Each row is a point. Each copy is the shape, with its points in the same order, turned, moved and blurred by noise. Say if it was mirrored as well.
(in the rows, 128 means zero)

Shape:
[[ 89 113]
 [ 71  93]
 [185 152]
 [132 154]
 [ 68 141]
 [ 56 117]
 [158 121]]
Copy 1, 7 rows:
[[161 114]
 [172  80]
 [ 92 188]
 [135 173]
 [190 134]
 [197 102]
 [106 151]]
Copy 1 is: mirrored
Copy 2 (7 x 2):
[[155 152]
 [188 145]
 [ 63 138]
 [108 169]
 [161 190]
 [193 183]
 [101 120]]
Copy 2 is: mirrored
Copy 3 (7 x 2):
[[142  86]
 [151  64]
 [143 189]
 [125 147]
 [ 98  89]
 [122  70]
 [162 164]]
Copy 3 is: only turned

Shape, 9 rows:
[[121 190 137 165]
 [138 151 121 111]
 [ 47 146 161 126]
 [102  68 173 216]
 [133 138 147 131]
 [130 106 177 154]
 [118  90 147 189]
 [123 186  84  54]
 [ 77 109 129 142]]
Copy 1, 9 rows:
[[ 98 113 186 101]
 [115 150 149 146]
 [ 34 124 114  94]
 [134  92  89  20]
 [118 147 132 108]
 [127 149 116  67]
 [137 100 110  64]
 [ 84 156 161 214]
 [ 89 104  99 105]]
Copy 1 is: only turned
Copy 2:
[[136  92 121  59]
 [118 141 133 106]
 [125 156  48  53]
 [165  72  15 140]
 [115 121 104 108]
 [112 100  63 129]
 [160  91  58 136]
 [113 199 174  74]
 [155 149  61 101]]
Copy 2 is: mirrored
Copy 3 (9 x 4):
[[162 106  89 166]
 [105 107 112 135]
 [158 124 183 173]
 [226 149 151  69]
 [136 100 119 122]
 [172  98 141  94]
 [185 145 131  84]
 [ 39 106 115 177]
 [141 148 163 127]]
Copy 3 is: mirrored
Copy 4:
[[166 188 130 137]
 [154 129  97 105]
 [164 141  77 202]
 [118 109 196 215]
 [131 135 117 136]
 [106 131 136 170]
 [126 118 174 184]
 [179 128  44  69]
 [172 105 118 171]]
Copy 4 is: only turned

Shape, 14 rows:
[[ 67  99 159  70  91 118  95 219]
 [225 106 164 147 123 103 170 135]
 [177 169 149 143  91 102 151 143]
 [ 77 112 153 111  67 168  61 173]
 [ 94  96 135 116  84 185  72 222]
 [ 56  73 150 125  64 157  67 202]
 [129 141 119 152 141 118 186 148]
 [201 117 107 175 155  97 163 137]
 [138 111 105  66 126 164 175 145]
 [206 165 117 119 159 134 166 174]
 [159 124  64  92  78 116 158 189]
 [151 123  73  63 137 112 115 139]
 [183 145 119 141 111 129 175 117]
 [138 150  95  96 138 126 130 156]]
Copy 1, 14 rows:
[[191  57 172  83 158 122 102  55]
 [141 183 162 195 138 141 194 122]
 [108 190 192 138 148 125 152  94]
 [142  84 126  90 202 125  76  55]
 [153  67 129  87 207 165 118  38]
 [180  72 130  73 207 159  79  73]
 [109 139 164  96 110 143 179 139]
 [120 192 135 149  96 172 195 124]
 [ 88  66 156 148 107 140 158  97]
 [ 95 151 166 140 110 140 223  72]
 [106 109 198 139 108 200 137  66]
 [101 108 136 148  65 147 129  56]
 [ 78 165 169 156 126 148 164 122]
 [105 120 149 111  94 132 151  66]]
Copy 1 is: only turned
Copy 2, 14 rows:
[[ 87 120 113 172 115  36 140 218]
 [168 160 164  91 172 133  55 131]
 [124 207 155 115 160 121 103 118]
 [ 94  97 121 208 147  67 158 160]
 [ 91  82 126 222 130  58 116 167]
 [ 96  92  94 237 137  68 146 201]
 [ 88 165 138 107 103 153  98 148]
 [139 162 120  97 135 150  40 109]
 [ 45 104 151  94 167 115  89 155]
 [ 90 157 173  85 118 108  46  98]
 [ 44 167 113 140 166  88  41 154]
 [ 59 121  87  81 165  75  80 129]
 [ 97 166 149 103 169 153  82 115]
 [ 66 133 117 103 126  88  89 124]]
Copy 2 is: mirrored
Copy 3:
[[163  57 145 119  64  96 148 179]
 [ 87 236 119 138  81 147 141 127]
 [ 99 180  83 140 113 163 129 172]
 [189  77 124  94  91 121  76 174]
 [156  69 160  56  91 119  99 163]
 [178  59 176 102  76 111  75 175]
 [111 160 139 160 154 161 158 139]
 [ 71 196 133 145 117 187 141  97]
 [131 143 113 115 149  81 163 105]
 [ 82 181 101  89 128 168 187 122]
 [ 54 108 104 121 127  97 135 132]
 [108 105  81 134 106 123 153  74]
 [101 194  96 139 145 150 124 129]
 [116 115  95 120 130 150 156 112]]
Copy 3 is: only turned
